Rows are points. Examples show where two turns around zero, p and q, send a point. Where does a point land after both, in the order given? Backwards means that the second turn is done in reverse. Each puzzle has new turns, and all numbers are rounded.

Turn p:
[.43, -.16] -> [.45, -.07]
[-.42, .27] -> [-.47, .18]
[-.17, .18] -> [-.20, .14]
[.16, -.29] -> [.22, -.25]
Turn q:
[.05, -.33] -> [.09, -.32]
[-.11, -.04] -> [-.10, -.05]
[.50, .14] -> [.48, .20]
[-.44, .23] -> [-.47, .17]
Where do these land?
q, then p: [.05, .17] -> [-.01, .18]
p, then q: [-.11, -.65] -> [.11, -.65]
q, then p: [.20, .25] -> [.11, .30]
q, then p backwards: [-.14, .22] -> [-.12, .23]

Turn p:
[-.19, .28, .34, -.03] -> [-.29, .13, .36, .01]
[-.07, -.32, .21, -.39] -> [-.12, -.39, .07, -.36]
[.25, -.26, -.06, .27] -> [.37, -.17, -.06, .19]
[-.29, .52, .06, -.12] -> [-.43, .41, .13, -.03]
[.04, .25, .10, -.31] -> [-.12, .20, .14, -.31]
[-.20, .03, -.22, .19] -> [-.11, .06, -.22, .25]
[.47, -.49, -.43, .40] -> [.71, -.23, -.42, .26]
Turn q:
[.29, -.05, -.04, -.25] -> [.26, -.02, -.14, -.25]
[.16, .16, .28, .41] -> [.22, -.09, .13, .47]
[-.32, -.24, -.16, .15] -> [-.43, -.15, -.03, .03]
[-.09, .14, -.27, -.30] -> [-.09, .31, -.15, -.26]
[-.07, .17, -.24, .44] -> [-.18, .09, -.22, .44]
[-.20, .09, -.11, -.73] -> [-.07, .38, .09, -.66]
[.23, -.28, .54, .28] -> [.29, -.52, .31, .22]
Where do these land?
q, then p backwards: [.10, -.24, -.08, -.23] -> [.07, -.17, -.05, -.30]
p, then q: [-.21, -.33, -.16, -.32] -> [-.32, -.09, -.17, -.37]
q, then p: [.18, .54, .17, .22] -> [.33, .36, .25, .31]
q, then p: [.36, .18, .50, .50] -> [.62, -.14, .30, .42]
q, then p: [-.23, -.10, -.41, .06] -> [-.35, .04, -.32, .10]
q, then p backwards: [-.47, -.23, -.14, -.32] -> [-.29, .18, .17, -.50]
p, then q: [.27, .19, .12, .10] -> [.32, .07, .10, .11]

Turn p:
[-.13, -.09, -.21, .02, .13, .12, -.10, .11] -> [-.13, -.08, -.16, -.02, .07, .25, .08, .01]
[.37, -.16, -.04, .01, .10, -.08, -.05, -.19] -> [.39, -.12, -.12, .15, .04, -.03, -.08, -.03]
[.08, -.28, .00, .20, -.04, -.15, .21, .21] -> [-.02, -.23, .07, .25, -.17, .02, .00, .30]
[-.10, .34, .11, .18, .12, -.16, -.15, -.28] -> [-.13, .18, -.05, .10, .21, -.24, -.28, -.27]
[.09, .18, .00, -.39, .10, -.06, -.14, .20] -> [.13, .24, -.10, -.32, .17, .02, .01, .23]
[-.15, -.14, .11, -.01, .05, -.04, -.31, .02] -> [-.08, -.18, .00, -.20, .11, .11, -.23, -.03]
[.04, -.10, -.13, .23, -.43, -.04, .01, .18] -> [-.07, .01, .06, .12, -.48, .17, -.12, .09]
[.01, .28, .08, -.26, .07, .49, -.27, .12] -> [.07, .33, .16, -.33, .26, .34, .13, -.17]
[-.11, .17, -.07, .21, -.11, -.18, .75, -.40] -> [-.18, .04, .01, .45, -.26, -.63, .35, -.16]
[-.15, -.31, .03, -.16, .04, -.18, -.12, -.07] -> [-.01, -.34, -.13, -.22, .01, -.08, -.09, .05]
[.06, .10, .12, -.02, -.02, .27, .17, .10] -> [.03, .13, .26, .03, .03, .07, .22, .00]
Turn q:
[-.48, .20, -.21, -.35, .33, .31, -.26, -.22] -> [-.50, .06, -.09, -.37, -.14, .39, -.27, -.33]
[.23, -.16, .01, .24, .09, .11, -.25, -.02] -> [.15, -.18, -.01, .30, .16, .11, -.14, -.13]
[-.21, -.26, -.14, -.12, -.15, -.02, .13, .16] -> [-.11, -.23, -.21, -.13, -.13, -.09, .11, .22]
[.00, -.21, .04, -.18, -.07, .39, -.08, -.13] -> [-.04, -.20, -.04, .03, -.14, .42, .13, -.04]
[.09, .05, .30, .29, -.07, -.33, .05, -.08] -> [.07, .07, .31, .23, .11, -.35, .11, -.03]
[-.13, -.03, -.05, -.19, .14, -.15, .42, .12] -> [-.09, .11, -.18, -.33, .12, -.17, .26, .12]
[.06, .13, .10, .46, -.07, .04, .08, .02] -> [-.03, .19, .04, .43, .11, -.12, -.02, .09]
[.21, .09, .10, .00, -.08, -.03, -.15, .23] -> [.23, -.01, .16, .03, .08, .04, -.16, .18]
[.22, .18, -.15, -.14, -.12, -.32, .05, -.08] -> [.32, .18, .02, -.17, -.17, -.23, -.03, -.08]
Where do these land?
q, then p: [-.24, .26, .14, -.58, .24, .09, -.14, -.32] -> [.07, .08, .22, -.57, .07, -.21, .29, -.39]
q, then p: [-.09, -.27, -.02, .35, -.05, -.14, .03, .34] -> [-.18, -.26, -.19, .19, .05, .11, -.19, .35]
q, then p: [-.05, -.11, .02, -.02, .07, .23, .25, -.06] -> [-.15, .03, -.03, .11, -.02, .02, .32, -.03]
p, then q: [.23, .26, .08, .21, .17, .24, .09, .33] -> [-.15, .33, .13, .23, .35, .17, -.07, .14]
p, then q backwards: [-.27, .03, -.33, -.16, -.06, .06, -.26, -.04] -> [-.18, -.02, -.31, -.25, .21, .17, .10, -.11]
q, then p: [.16, -.29, .26, .17, -.07, -.30, -.23, -.35] -> [.21, -.40, .19, .26, -.06, -.33, -.21, -.11]
p, then q backwards: [-.17, .06, .07, .26, .08, .07, .03, -.05] -> [-.15, -.01, .12, .20, .12, .05, -.10, -.12]
q, then p backwards: [.22, .09, .16, -.05, -.26, -.05, .04, .05] -> [.29, -.02, .11, -.07, -.12, .05, .16, .12]
p, then q: [.22, -.03, -.12, -.13, -.17, -.35, .18, -.15] -> [.36, -.01, -.05, .02, -.15, -.32, -.12, .12]
p, then q backwards: [.00, -.01, -.26, -.05, .05, .15, .02, .25] -> [.00, -.02, .02, -.10, -.04, .32, .21, .04]

Turn p:
[.14, -.30, -.33, -.16, -.21, .21, -.16, -.16, -.01, -.32, .10] -> [.31, -.31, -.33, -.09, .02, -.02, -.21, -.11, -.11, -.34, .07]
[.05, .11, -.19, -.27, -.17, -.18, .26, -.19, .07, .10, .30] -> [.15, -.11, .11, -.33, -.14, -.30, .13, -.15, -.13, .09, .24]
[-.12, .08, -.12, -.24, .15, .00, -.27, -.13, -.11, .01, .17] -> [-.18, .03, -.04, -.33, .10, -.13, -.19, -.09, -.04, -.16, -.07]
[-.18, -.03, .18, .25, .20, -.16, -.05, .04, .13, -.34, .14] -> [-.08, .11, .10, .30, .21, -.27, -.07, .25, .11, -.19, .06]
[.16, -.18, -.19, -.30, .17, -.04, .31, .15, -.11, .04, -.09] -> [.22, -.21, .08, -.24, .22, .14, .24, .08, -.21, .11, -.10]
[-.12, .21, -.17, -.09, .09, .04, -.20, -.26, -.02, .04, -.20] -> [-.09, .18, -.17, -.16, .05, -.07, .01, -.31, .09, -.07, -.21]
[-.08, .04, -.26, .01, -.21, -.17, -.20, .00, -.28, .03, .24] -> [-.06, .11, -.18, -.19, -.24, -.18, -.16, .08, -.33, -.10, .01]
[.32, .24, .33, .24, .22, .11, .26, .35, .07, -.09, -.21] -> [.16, .28, .36, .35, .23, .39, .08, .08, .07, .21, .09]
[.28, -.13, .34, -.02, -.35, -.14, -.01, -.14, .09, .06, -.13] -> [.08, -.28, .21, .32, -.29, .01, -.10, -.23, -.02, .15, -.05]
[-.18, -.05, .17, .22, .07, .23, .30, .13, -.27, .16, -.18] -> [-.27, .05, -.04, .16, .00, .37, .38, .15, -.04, .04, .05]
[-.09, -.22, .16, -.02, -.30, .07, -.23, -.17, .21, .18, .31] -> [-.18, -.33, -.07, -.01, -.32, -.16, -.28, -.01, .20, .00, .19]
[.07, .18, -.08, .29, .20, -.09, -.10, -.03, .04, .27, -.20] -> [-.11, .30, -.15, .09, .09, .00, -.01, -.07, .05, .37, -.14]
[-.27, .04, .15, .10, .15, .12, .09, .40, .20, -.16, -.24] -> [.06, .18, .12, .14, .10, .20, .18, .35, .36, -.13, -.14]
Turn q:
[.21, .17, .27, .13, .22, -.24, -.37, .14, -.10, -.22, .44] -> [.18, .18, .26, -.03, .34, -.08, -.30, .03, -.16, -.30, .47]
[-.12, -.20, .09, .20, -.17, -.15, -.11, -.09, .19, -.03, -.20] -> [.00, -.21, .05, .17, -.06, -.24, -.12, .01, .31, .08, -.03]
[.26, .09, .03, -.39, .24, .00, -.02, -.10, -.11, -.13, .01] -> [.07, -.01, .07, -.38, .12, .15, .03, -.26, -.18, -.19, -.05]
[.05, .18, -.38, -.24, -.01, .11, -.03, .03, .06, -.07, .03] -> [-.09, .17, -.24, -.22, -.21, .22, -.05, -.06, .00, -.14, -.02]
[-.13, -.05, -.12, .40, .07, .19, .01, -.06, .17, .19, -.20] -> [.07, -.01, -.23, .37, .03, .09, -.08, .00, .19, .28, -.13]
[.02, .08, .13, .38, -.13, .11, .10, -.18, .29, .09, -.13] -> [.28, .10, .03, .34, -.04, -.06, .03, .02, .30, .12, -.18]
[.10, .15, -.37, -.21, -.12, .14, .20, -.19, -.20, -.05, .07] -> [-.03, .14, -.21, -.13, -.32, .15, .27, -.21, -.17, -.12, .00]
[-.27, -.09, .27, -.29, -.17, -.09, -.22, .23, -.29, .25, -.04] -> [-.48, .01, .29, -.14, .06, -.27, -.09, .09, -.23, .20, -.05]
[-.04, -.05, .00, .27, -.06, .32, .12, -.01, .28, -.17, .03] -> [.08, .00, .01, .33, -.05, .26, .07, .12, .29, -.09, -.07]
[.20, -.14, -.35, -.15, .14, .19, .20, -.25, -.07, -.05, .14] -> [.08, -.08, -.19, -.14, -.13, .36, .29, -.26, -.03, .00, .14]
[-.24, -.19, .37, -.26, -.08, -.46, .00, .36, -.07, .40, -.01] -> [-.24, -.13, .24, -.34, .19, -.47, -.04, .41, -.14, .34, -.01]
[-.09, .12, -.02, -.15, .22, -.11, .09, -.07, -.15, -.20, .08] -> [-.04, -.01, -.14, -.13, .19, -.04, .13, -.07, -.13, -.26, .04]
[.05, -.07, .08, .32, -.13, .00, .04, .19, .02, -.02, -.25] -> [.13, -.18, .05, .29, -.11, -.07, -.17, .17, -.03, .06, -.14]
Where do these land?
p, then q: [-.19, .13, .19, .21, -.09, .15, -.01, -.44, -.10, .16, -.20] -> [-.07, .11, -.30, .28, -.07, -.18, .32, -.08, .32, -.01, -.02]
q, then p: [.37, -.43, .13, -.08, -.10, .01, .12, .07, -.08, .13, .13] -> [-.17, -.43, .21, .02, -.15, .26, -.04, .04, -.08, .12, .20]
q, then p: [-.15, .13, -.65, .16, -.09, -.16, -.05, -.10, .10, .04, .19] -> [.32, .20, -.31, -.35, -.25, -.28, -.09, .03, -.03, -.01, .26]
p, then q: [.34, .14, .16, .09, .10, -.20, -.04, .11, -.03, -.14, -.32] -> [.28, .07, .08, .28, .16, -.06, -.16, -.20, -.16, .14, -.21]
p, then q: [-.21, -.01, -.22, .27, -.07, .17, -.12, .05, -.19, .16, .20] -> [-.30, .21, -.26, -.04, -.22, .07, -.03, .14, -.08, -.10, .14]
p, then q: [-.15, .13, -.14, -.75, -.02, .52, -.09, .19, .20, .06, .15] -> [-.25, -.04, .40, -.56, -.03, .44, .07, -.14, .36, -.29, -.20]
p, then q: [-.12, -.04, .21, -.07, .11, -.13, .11, -.23, .23, .03, -.28] -> [.21, -.20, -.07, .06, .14, -.16, .14, .05, .28, .14, -.18]
p, then q: [.01, .05, .20, -.03, -.13, -.17, -.03, .06, .33, .08, .08] -> [.11, .04, .25, -.04, -.02, -.20, -.12, .15, .21, .14, .02]
p, then q: [.00, .10, -.05, .20, -.03, -.18, .17, -.23, -.18, -.15, .01] -> [.15, .03, -.17, .12, .01, -.22, .19, -.03, -.20, -.10, .14]
q, then p backwards: [.25, -.40, -.03, .01, -.08, -.11, -.03, .17, .06, -.46, -.01] -> [.02, -.34, .23, -.30, -.29, .22, .02, .07, .07, -.16, .24]
q, then p: [-.21, -.07, .12, .19, -.11, -.15, -.05, .08, -.20, -.20, .15] -> [-.10, .07, .05, .18, .02, -.22, -.02, .33, -.14, -.09, .10]
q, then p: [.03, .10, .05, .08, .23, .44, .13, .20, -.15, .08, .18] -> [-.19, .26, -.09, .00, .15, .44, .11, .01, -.04, -.05, .19]
p, then q backwards: [-.15, .11, -.05, -.07, -.04, -.18, .08, .06, -.08, .13, -.38] -> [-.02, .14, .05, -.16, -.15, .20, .29, -.12, .02, .15, -.15]
q, then p backwards: [.16, .06, .09, -.21, .31, .00, -.17, .01, .10, .09, .10] -> [.18, .17, -.11, -.21, .27, .16, -.05, .07, -.01, .01, .07]
